Every row gives one point. The window is the flat piece filled in between its corners: a triangle in 3 columns, a solid with four corners in 4, and so on. A path goes straight from each point to the next, and from the last back to the first. List the points from which the path goes on through the window.
In the rows, zero is written as 128.

Window (4 x 4):
[[135 155 102  72]
 [100 122 147 134]
 [150 118 117 152]
 [147 127 169 190]]
Path:
(1): [132 139 156 176]
(2): [124 163 113 162]
(3): [135 111 173 108]
(4): [145  96 159 123]
(5): [122 181 128 148]
(6): [146 147 111 129]
(7): [148 128 129 113]
(8): [127 129 116  80]
(9): [112 167 108 134]
(10): [103 172 112 112]
(11): [155  97 116 122]
(12): [165 100 174 185]
Through the window after points: 12

Window (8 x 8):
[[ 98 137 123 129 114 162 112 147]
 [127 111 189 119 163 111 133 144]
 [147 140  82 136 157  55 116 121]
 [121 109 199 150 132 122 185 145]
 [123 138  80  80 160  77 162  99]
 [112 163 153 160 142 196 110 117]
 [187 122 186 109 118 155 146 107]
 [159  97  83 135 154 113  96  74]]
Path:
(1): [118 126 149 123 128 104 109 106]
(2): [ 75 169 118  95 119  89  91 107]
(3): [162 102  97 141 177 145 176 129]
(4): [147 109 128 133 143 141 153 144]
(5): [118 114 182 141 144  92 130  90]
(6): [129 155 151 127 136 117 112  82]
(7): [140 110 103 111 150 149 131 146]
(8): [141 128 140 121 130 165 154 151]
(9): [104 139 185 139 144  99 132 110]
(10): [144 144 156 139 119 131 118 100]
(11): [132 128 134 127 149 156 132 133]
(12): [136 121 131 131 190 121 148 148]
Through the window after points: 4, 10

Window (9 x 9):
[[103 117 158  94 127 163 127 160 153]
 [105 164 125 186 138 116 104 135 121]
 [119 154  90 150 131  56 110 128 130]
 [140 127 142 120 143 151 159 111 111]
 [170 162 129 107 122 137 114 113 124]
 [177 173 178 101 151 132 157 137  89]
 [138  69 158 118 146 184 118 182 151]
 [146 175 111 160 110  87 145 130 154]
 [146 110 189 103 163 160 127 130 160]]
Path:
(1): [158 169 129  84 170 157 139 134 191]
(2): [122 107 167 131 104 137 114 142  96]
(3): [ 95  95 166 156 115 124 128 150 115]
(4): [141 134 146 114 154 154 132 148 144]
(5): [130 156  78 136 167  84 140 142 148]
(6): [136 139 175 162 104 124  94 116 108]
(7): [139 111 163 117 116 140 130 135 135]
(8): [151 157  92 149 167 135 118 166 148]
Through the window after points: 1, 7

Window (12 x 12):
[[ 98  99  89 135 142 158  74 105 143 123 130  69]
 [ 97 167 168 103  81 112 105 178 121 156  98 140]
 [136 118 143 137 164 130 129 122  76 142 124 138]
 [144  87 128 110 136  88 149 119 151 138 133 130]
 [176 103  96 142 128 130 146 124 107 150  97  99]
 [138  90 129 132 137 174 163  83 122 122 102 117]
 [ 83 159 133 161  48  61  84 150 156 164 114 190]
 [ 75 158 127 111  99  77  90 137 114 125  64 149]
 [133  72  93 124 151 165 152 150 101 110 115 129]
 [172 134  96 102 144 149 133 114 126 140 121 156]
 [141 103 112 106  83 117 116 107  96 131 138 134]
 [ 90 181 137 154  77  96  58 152 143  74 113 115]]
Path:
(1): [166  43 141 164  79 158 102 108 107 140  97 143]
(2): [150 108 141 141 104 132  99 126 113 129  95 138]
(3): [107 131  99 113 124 131 161 122 138 145 154 121]
(4): [104 126 118 112 133 130 155 117 115 134 127 134]
(5): [163  79 125 150 138 156 108 138 104 114  95 122]
(6): [162 126 139 134 112  87  47 175 114 152 100 158]
(7): [ 66 148 117 124  97 115 154 111 128 120 122 126]
(8): [111 185 145 120 159 104 172 122  86 132 117 130]
(9): [145  81 115 135 103 136  96 130 140 132 124 126]
(10): [132  93 124 128 125 134  99 139 103 124 105 140]
(11): [107 163  99 102 123 146 192 147 145 142 122 107]
(12): [ 94 132  90 127 115 118 144 132  98 133 128 141]
(13): [179 117 142 121 139 143  96 124 144 129 102 141]
(14): [134 108 135 140  99 157  54 143 128 102 120 163]
(15): [ 87 154 123 129 103  82 130 129 137 143 114 126]
(16): [121 189  81  94 151  90 151 136 120 129 121  94]
Through the window after points: 4, 10, 12, 16

Window (14 x 14):
[[ 90 142 140  74 160 117  45 137 101 108  90 133 123 175]
 [ 96 143 116 126  88 121  92 127  78 145 125 159 116 125]
 [139  99 134 111 101 125 162 122 154  90 145 132 111 136]
 [100 136 136 150 100 135  69 184 135 148 130 102 157 112]
 [142 121 143 121 149 145  56 152  66 133 167 126  78 166]
 [ 81 123 129 107 144 180 188 156 147 112 117  95 110  54]
 [110 105 113 156 160 158 151 162 154 186 118 114 151 120]
 [ 89 126 135 159 138 138 171 185 134  74 111 105 136 150]
 [146  83 113 116 173 145 147  96 107  87 132 125 151 129]
 [128  78  94 117 165 128  58 165 119 128 184 157 118 150]
 [131 120  59 147 105 102 135  92 108  95 134  90 104 157]
 [113 168 113 162 137  93 114 110 117 110 130 119 113 133]
 [139  96 106 159 118  94 115 154 126 139 101 118 123 105]
 [157 145  84  81 127 129 153 129 119  76 129 135 123 131]]
Path:
(1): [ 95 163 123  89 163 100 163 152 116 140 159  98 142  92]
(2): [138  97 100 133 107 162 118 133 129  87 101 139 103 131]
(3): [111 152  89 142 138 174  94 131 141  82  73 141 116 165]
(4): [122  97 127 118 123  90 150 148 115 144 163 110 135  99]
(5): [132 100 139 111 137 111 165 153  96 122 158 101 153 115]
(6): [115 124 103 156 129 154 106 144 145 129 119 128 106 122]
(7): [133  99 102 142 151 140 128 111 124  85 126 116 129 134]
(8): [120 124 130  63 134 104 138 143  72 162 144 132 143 142]
Through the window after points: 1, 7

Window (14 x 14):
[[125  90  94  58 143 149 131  61 152 143 148  99 179 143]
 [113 133 130 108 100 118  69 160 124 119  87 122 130 140]
 [142 117 143 125 117  83  76 161 146 118 127  56 116 183]
 [108 122 137 181 107 168 135 129 105 113 138 139  82 106]
 [108 121  99  57 111 110 139 147 116 146 134  68 139 135]
 [135  62 126  81 168 147 161 117 146 118 137 149 106 128]
 [135  99 119  71 160 156 122 112 141 167 193 149 102 135]
 [122 163 142 150 147 148 180 103 137 146 132 177  87 115]
 [115 126 161 154 134 121  96 177 152 129 123 100 126  94]
 [173 132 113 170 120 148 135 141 144 142 122 149  68  87]
 [136 111 178  87  93 121  81 149 142 157  98  47 112 151]
 [115 128 121 140 159 132 131  86 136 129 136 150  48  78]
 [147 118 147 139 113 109 160  89 120 141 165 182  86  79]
 [158 109 159 135 152 105  79 155  90 159 105  77 115 141]]
Path:
(1): [171 136 154 118 113 144 144 117 116 118 147 121 109  92]
(2): [ 85 109 111 131 156 137 140 109 141 164 125 163  99 131]
(3): [120  93 128 131 120 120 126 132 135 158 135 168 108 128]
(4): [143 162 120 124 162 152 145 108 129 106 134 106  93 100]
(5): [145 112 148  95 147 132 108 128 120 131 146 101 116 125]
(6): [ 84 112 115 139 106  98 130 136 147 168  97 116 113 144]
(7): [118  79 109 143 100 125 132 141 145 174 123 106 128 139]
(8): [143 145 151  81 152 134 110 121 120 117 149 118 109 130]
(9): [172 167 185 122  97 135 112 148 108  67 110 142 123 130]
(10): [111 104 119 115 135 115 103 140 141 160 128  92 110 133]
(11): [126  38  93 125 163  78 126  80 124 170  90 135  97 123]
(12): [121 166 166 105 115 162 118 149 137 112 162 112 110 123]
(13): [146 154 146  98 158 123 123 111 184  76 142  75  88  75]
(14): [125 108 132 125 116 129 113 131 116 162 118 122  98 133]
(15): [ 92  94 110 150 116 118 119 147 162 188 134 110 108 163]
(16): [156 131 154 106 126 109 102 129 120 105 127 100 107 124]
Through the window after points: 9, 13, 15

Window (14 x 14):
[[139 149 148 115  93 144 185 107 128 214 154 121 149  70]
 [114 131 132 169 163 149 145 132 110 123 166 132 143 136]
 [151 121 149 123  75 118 166 145 125 131 163 148 146 122]
 [111 149  73 121 106  74 179 118 145 129 103 146 110 146]
 [ 61 141 125 144  99 114  95  93 110  95 158 110 118 102]
 [159 122 132 106 190 116 113 145 129  96 104 139  77 189]
 [111 159 123 148 114 125 177 119 166 126  65 135  95  84]
 [129 104 109 104 109 151 143 183  71 152  68 120 129 133]
 [138 146 140  32 139 101 138  96 137  76  98  98 158 122]
 [ 70 148 128 138 167 123  85 148 158 108 103 131 118 140]
 [ 97 105 158 121 131  85 143  99 132 118 149 105 144 119]
 [177 177 150 144 134  51 145 103 145  95 102 145 128 158]
 [ 78 126  86 136 138  80 118 171  86  96  82 200  87 111]
 [ 62 163 154  84 121 117 153 128 107 111 108 106 119 114]]
Path:
(1): [115 132 125 121 122 122 145 109 120 137 110 150 123 145]
(2): [115 141 122 127 140 106 141 156 116 101 124 127 129 106]
(3): [142 143 135 112 134 103 133 147 138 126 121 110 120 121]
(4): [ 57 130 146 143 129 137 145  90  81  87 112 187 135 150]
(5): [108 141 162 122 114 134 147  95 133 156 130 139 126 123]
(6): [139 156 110 120 127  84 155 151 113 110 117 113 132 108]
(7): [129 163 116 116 140  92 130 169 144 104  98 128  96 120]
(8): [100 131 127 131 131 101 133 113 118 111 108 155 130 132]
(9): [ 78 139 172 115 121 172 135 107 109 120 116 160 105 156]
(10): [154 135  87 140 150  50 129 169 144 110 105 101 139  81]
(11): [140 146 121  92 128  84 153 156 152 114 153  92 126 108]
(12): [ 82 127 154 120 122 132 137  98  98 126  90 141 135 131]
Through the window after points: 1, 5, 7, 11

Window (14 x 14):
[[116 134  87 160  96 107 125 144 146 118 120 173 125 134]
 [142 150 182 115 141  92 125 197 105  64 153  65 137  68]
 [157 109 132 150 115 144 116 130 101 137  73 111 129 107]
 [113 125 166 132 184  57  84 187  96 135 144  84 134  82]
 [110 160 127 138  89 163 124  80 119 152 109 124 132 141]
 [113 111 106 102  83 134 138  93 117 151  98 163 159 105]
 [123 126  89 154 128 159 127  76 123 101 128 181 121 101]
 [169 159 183 107 134 110 100 141 120 154 102 131 124  88]
 [162 140 165 121 136 139  89 197  91 151 157  96 149  77]
 [138 140  81 123 133  69  64 142 127  76 146 110 146 107]
 [101 105  91 110 103 161 103 107 155 110 111 155  94 128]
 [140  94 146 128 106 129 106  93 113 142 118 172 148 171]
 [151 126  89 113 138  95 135 135 112 120 152 116 102 122]
 [129 108 109 149  98  59  80 135 112  98 171 121  94  84]]
Path:
(1): [172  70 134 134  92 112 112 125 158 103 127  56 121  74]
(2): [128 120 119 127 118 109 115 119 141 121 128 124 123 108]
(3): [117 157 118 131  95 124 111 132  65 101 110 154 131 125]
(4): [124 128 125 119 111 101  99 139 102 109 121 138 138 123]
(5): [166 125 105 149 144 123  88  88 164 135 148 121 135 120]
(6): [145 116 128 133 132 102 145 144 144 131 153 109 149 111]
(7): [118 139 134 127 114 126  88 139  89  97 122 130 117 103]
(8): [114 172 142 117 150 102  99 175  85 133 137 153 138 123]
Through the window after points: 4

Window (14 x 14):
[[121  95 129 100 126 149 159 161  94 194 105 163 148  98]
 [105 116  76 115  85 114 145 126  99 166 163 151 155 103]
 [161 159 142 122  97 120 122 133  87 150 156 155 176 119]
 [112 130 128 126 122 188 180 135 160 171 133 139 191 169]
 [ 73 108 176  95 163 133  75  82 116  79 131 133 120 150]
 [144  93 123 165 113 154 153 146 108 153 168 137 159  93]
 [ 92 125 188  78  99 141 109 132 141  72 140 102 107 152]
 [101 143 143  89 165 119 101 136 157  85 129 141 115 100]
 [100 143 164 102 125 163  75  86 157 122 116 104  93 126]
 [167  85  83 124 120 116 149 150 112 177 114 122 173 132]
 [146 145 124 137 120 130 208 114  93 158 142 126 141 128]
 [143 141 107 173  84 125 137 152  96 143 156 179 112 164]
 [176 103 104 104 102 160 168 116 117 152 157 177 145 129]
 [ 90 118 190 110 110 108 103  85 163  79  95 145 125 110]]
Path:
(1): [134 114 185  69 104  95 142 143  98 183 191 165 131 134]
(2): [117 118 136 110 126 122 126 122 134 134 162 147 141 134]
(3): [117 137 130 111 120 160 150 135 132 124 109 135 141 120]
(4): [112 129 151 109 118 166 135 108 127  94 109 129 152 111]
(5): [107 122 148 109 132  77 108 131 158 135 149 156 106 128]
(6): [143  62 207 137  86 118 141 116 175 149 177 124 105 123]
(7): [109 160  90 101 140 150 104 127  87 110 110 158 161 128]
(8): [124 169  81 117  64 167 124  92 107  90 122 138 167 113]
(9): [110  92 182 101 156 113 137 142 139 156 137 146 112 147]
(10): [144 103 156  84 136 118 129 137 131 158 146 161 134 147]
(11): [102 158 100 173  87 150 123 112 115 100 116 113 147  95]
(12): [137 118 113 141 103 158 155 131 113 121 140 124 151 110]
(13): [130 111 143 128 132 130 133 137 121 155 156 153 142 111]
(14): [101 106 163 114 120  92 121 123 141 129 150 151 149 115]
(15): [123 143 127 113 115 179 123  96 127  91  83 130 112 116]
(16): [102 117  96 145 125 175 109 122 143  97  82 131 139 115]
Through the window after points: 2, 4, 10, 12, 14

Window (14 x 14):
[[123 110 120 194 141 160 150 143 163 138 121 149 127 160]
 [ 82 145 136 110 109 142 137 123 148 139 126 132 179 104]
 [144  75 130 151  72  98 144  85 157 155 141 170 118 175]
 [ 79  62 143 166 148 171 129 142 127 110 144 125 156 102]
 [102 105 119  69 147  93  96 177 151 129 129 141  93 105]
 [159 133  83 140 143  97  95 132 146 124  98 164 119 100]
 [121 133 143 155 132 116 114 118 129 156  97 124 125 116]
 [130 122 146 165 110 154 112 146 108  90 192 111 163 151]
 [167  76 103 175 133  96 122 139 168 135  96 147 167 147]
 [155 151 141 113 201 127  93  67 151 129 102 122 166 106]
 [190 134 152 113 133 128 103 140 105 124 164 148 152 114]
 [155 148 171 126  91 106 156 114  99  93 134 138 109 129]
 [147  87  63 103 141 122 104 150 142 149 101 141 141 143]
 [204 166 155 101  96 142  86 114 136 106 129 132 127 129]]
Path:
(1): [133 110 148 132 124  92  92 148 121  95  94 173 134 130]
(2): [151 114  93 146 129 143 147  99 165 180 156  95 143 117]
(3): [186 124 184 156 116 110 166  94 161 118 160 108  85  84]
(4): [125 131 132 136 129 137 103 134 130 127 121 143 150 138]
(5): [162 136 151 101 131 126 103 131 119  98  92 180 163 121]
(6): [135 102  98 170 111 137 135 121 175 156 176  88 105 148]
(7): [154  80 113 159 139 142 152 134 146 138 169  91 148 117]
(8): [103 106 138 159 137 145 116 135 140 120 107 159 141 131]
Through the window after points: 7

Window (14 x 14):
[[128 149 126 136 134 111 108 122 130 193 123 134 113 129]
 [108 141 133 132 123 106  75 122 107 109 107 128 121 101]
 [166  99 141 153 134 100 139  98 168 116 169 183 143 149]
 [ 82  67 127 147 167 126 108  80 129 149 120  94 100  96]
 [102 126 140  58  84 172 121 118 162  99 149 144 142 106]
 [ 81 124 114 159 130 122 100 143 182 125  87 146  80 112]
 [151 123 186 117 117 105 111 100 154 102  98 136 121 160]
 [177 189 201 153  91 140 154 133 124 118 185 118 183 198]
 [127 124  36 109 155 151 141 117  93 156 134 141 136 161]
 [210 107  40 125 106 156 189 109  99 117  95 190 134 115]
 [173  92 130 129 149 133 131 183 167 113 128 144 118 116]
 [ 92 113 156 135 170 136 103 108 119 129  94 161  93 101]
 [131  98 160 121  95 129 144 162 117 130 177 134 121 163]
 [159 107 139 134 117 159  77  79 139 102 111 159  96 122]]
Path:
(1): [109 148 126 123 128 122 125  89 117 115 133 149  91 121]
(2): [131 100 135 132 121 138  97 138 143 135 106 130 154 124]
(3): [104 116  95 149 127 147  88 124 113 168 136 151 156 149]
(4): [177 138 114  74 147 119 192 108 142  78 110 125  79 142]
(5): [132 153 114 118 131 106 103 126 130 133 131 137  91 118]
(6): [118  94 164 138 118 146 117 123 124 110 119 142 157 128]
(7): [ 72  85 145 153 136 128  94 131 159 155  71 164 122 104]
(8): [164 160 129 116 144 128 134 101 118  90 158 120  83 142]
(9): [138 128 154 122 134 116 122 121 158 107 134 143 100 141]
(10): [139  86 110 164 104 140 101  85 133 142  96 170 166 124]
(11): [107 111 152 129 125 135 130 139 132 136 130 162 143 150]
(12): [177 132 127 119 127 111 107  94 127 123 127 103  73 121]
(13): [123 156  87  94 144 142 111 106 137 113 147 134  64 148]
(14): [129  64 174 176 112 113 133 134 167 135 103 160 178 102]
(15): [137  91 153 140 127 155  94 102 144 120 106 151 131 158]
(16): [156 141 135 115 114 111 123 104 134 110 127 141  94 110]
Through the window after points: 3, 5, 7, 9, 11, 13, 15

Window (14 x 14):
[[171 178  96 166 109 129 150 112 171  76 117 105 118 135]
 [ 96  75  98 101 117 144 114 166 132 117  94 166 128 127]
 [119 135 156 113 120 140 138 114 120 113  86 154 116 139]
 [108 100 135 151 142 140 154 147 118  90 134 113  98 128]
 [146 149  98  70 128 173 166 158  90  92 134 114 113 140]
 [161 111 118 172 144 132 146 147 114 105  77 130 112 127]
 [106 115  99  88  89 123 223  82  84 170 148 178 136  98]
 [135 152 155 143  81 131 121 133  99 121 121 163 112  93]
 [134 141 150 101 111  61 149 162 114 113 104  71 153  74]
 [ 92 183 132 139 116 133  68 125  86 133 129 134 167 112]
 [137 153 123  85 134  79 164 171  92  94 150 125 145 133]
 [166 115 130 128 136 128 125 124 118 119 139 111  91 140]
 [ 89  90  45 176  62 137 151 182 171 134  84  92 140 230]
 [143 105 172 115  98 165 129 113 115 123 128 167 181 106]]
Path:
(1): [114 143 166 121 114 135 133 150 146 152 112 136 139 119]
(2): [130 143 119 134 142 143 173 169 163 137  92 146 116  87]
(3): [115  93 124 154  85 126  94 110  64  83 140 103 144 191]
(4): [121  84 107 135 104 117 128 157  94  51 121 138 132 136]
(5): [128 150 137 130 129 159 142 119 142 164 113 120 106 117]
(6): [136 151 128 129 110 129 150 145 128 129 121 125 124 132]
(7): [138  71  91 140  91 140 144  96  99  62 121 128 158 142]
(8): [145 138  99 127 111 100 119 101 101  83 102 120 110 129]
(9): [153 164 115 140 115 161 175 157 166 106 133 110 133 135]
(10): [120 128  98 131 103 130 146 173 131 156 128 128 153 137]
(11): [ 84  88 101 126  98 139 122 105 117  69  74 141 106 162]
(12): [145  92 106 130  79 164 109 125  65  97 125 138  94 135]
(13): [110 141 139 131 122 115 159 145 139 128 118 144 134 111]
(14): [128 154 129 124 133 133 138 161 146 136 116 136  92 102]
(15): [135 112 108 134 104 115 140 118  83  88 124 112 140 162]
(16): [134 104 115 117 106 140 135 133 106 100 117 151 140 117]
Through the window after points: 2, 8, 10, 12, 16

Window (14 x 14):
[[142 103 132 112 136 113 107 113 157 143  86 160 164 172]
 [150 139 127 123 169 189 119 138 137  96 167 101 133 127]
 [171 141  68 101 134 142 168 104 168 105 155  98 124  57]
 [110 161 167  94  90 146 139  81 177 156 121 148 144 111]
 [148 102 166  70 138 152 134 143 181 142  68 141 134 118]
 [125 166 148 117 143 163 154 105  70 120 147 192 113  97]
 [116 159 125 120 111 118 176 175 137 176 110 131 170 105]
 [ 81 136 107 165 138 151 139 191 153 100 126 131 133 133]
 [148 169 117 145 122 143 156 124 187 110 116 114 141 155]
 [146 127 152 111 126 183 121  84 144 153 129  85  76 122]
 [125 141 151  85 127 155 136  64 110  98 137 100  96 130]
 [158 172 128 126 142 143  96 198 116 107 159 140 109  94]
 [173 125 100  76 105 134 135 145 130 163 165 136 105 173]
 [129 117 179 106 163 103 181  85 142 176 149 144 121 163]]
Path:
(1): [160 138 142 120 121 150 119 150 110 111 149 147 126 115]
(2): [129 160 120  98 144 143 138 121 143 126 139 113 104 118]
(3): [ 99 159 107 110 168 144 129 155 118 154 102 149 137 123]
(4): [156 117 157 136  79 147 167 137 167  98 162 118 126 125]
(5): [158 126 145 178 138 148 138 134 108 111 155 124 138 109]
(6): [120 157 118  34 129 152 143  91 146 133 123 138 103 132]
(7): [139 153 119  79 171 149 125  91 170 136 134 127 109 144]
(8): [140 128 130 126 121 146 137 130 137 116 131 132 131 124]
Through the window after points: 1, 3, 5

Window (14 x 14):
[[114 127 118 104 118  88 134 138  99 153 138  87 105 104]
 [187  94 122 170 127  77 101 117 196 153 216 118 188 137]
 [109 158 102 125 154  97 157 171 153 179 140 138 134 117]
 [125 151 183 157 112 121 135 183 135 143 100 149 121 134]
 [100 174 118 147 142  83 128 136 146 147 152  99 136 144]
 [121 126 148 199 136 174 120 163 117 138 139 137 158 125]
 [ 90 126 177 137 115 123 136 140 123 117 143 159 184 112]
 [129 154 136 160 103  94 125  93 108 157 134 151 105 102]
 [108 135 101 138 166 121 161 149 135 131  87 113 137 107]
 [179 165 138 161 125 152  79 225 122  89 136 122 153 108]
 [ 87 129 127 122 105 148 107 142 144 106 134 120 121 105]
 [201 161 119 136 114 149  90  99 119 133 169 155 163 187]
 [138 140 102 140 137  79 200 167 190 127 201  84 132 109]
 [138 156 143 105 165 152 148 115 144 162 117 115 150  98]]
Path:
(1): [121 149 123 141  99 112 133 151 138 157 144 118 139 128]
(2): [131 133 127 148 146  99 114 135 134 116 156 123 132 124]
(3): [136 138 148 159 168 133 135 174 114 102 162 119  63  98]
(4): [120 149 112 133  82 110 116 105 147 164 123 139 190 132]
(5): [ 87 124 107 140  82 103 143 144 164 150 152 107 174 122]
(6): [186 174 141 145 200 115 130 149 130 127 164 130  95 130]
(7): [120 132 154 122 167 101 163 160 126 136 151 132 130 117]
(8): [129 143 107 156 126 123 133 147 149 135 115 112 143 117]
(9): [163 131 113 161 109 126 142 124 127 168 116 109 166  95]
(10): [117 147 156 134 147 134 115 150 142 107 169 137 136 142]
(11): [141 102 150 156 189 133 121 171 156 120 165 165 110  97]
(12): [ 98 158 144 132  98 106 146 128 128 137 139 116 180 128]
Through the window after points: 3, 5, 7, 11

Window (14 x 14):
[[164 135 123  99 104 134 139 139 120 151 133 176 146 108]
 [118  92 135 157 126 142 115 159  49 202  89 117 107 140]
 [110 147 108 154 163 139 120 140  90 100 114 142 121 149]
 [124  59  88  86 119 106 134 181 126 111  93 113 166  98]
 [130 117 170 152 213 108 119 104 106 188 111 147 110 134]
 [177 121 140 132 181 160 150  72  66 139  90 123 118 127]
 [179 141 143 154  86 105 116 112 121 152 156  97 153 138]
 [138 118 143 139 121 146 136 115 148 109 107 165 134 102]
 [ 84 155 170 121 161 133 123 124  99  71 151 148 118 109]
 [129 154 111  67  76 133 157 177 149 132  85 136 124 147]
 [ 75 145 165 133 156 145 160 133 122 161 168 140 167 111]
 [149 167 102 108 131 179 108 136 135 143  79 157  78  76]
 [102  91 135 114 145 133 169 171 133  85 179 128 136 118]
 [116 133  79 122 100  94 144 107 126 148 115 140  79 100]]
Path:
(1): [119 129 145 125 148 102 168 157  99 127 116 156 119  96]
(2): [113 174 122 177  86 130 187 174 125 108 104 121 117  77]
(3): [134 104 131 110 144 140 112 131  85 165 108 139 122 146]
(4): [114 106 156 132 123 176  84  97 101 117 105 138  95 169]
(5): [130 136 119 118 150 125 164 151 117 135 113 147 135  93]
(6): [132 157 148 149 136 137 144 134 100 108 129 128 116 111]
(7): [ 88 108 119  90 157 131 107 134 113 117 131 174 139 136]
(8): [125 134 112 123 140 150 106 106 121 159 129 123 119 133]
Through the window after points: 2, 6
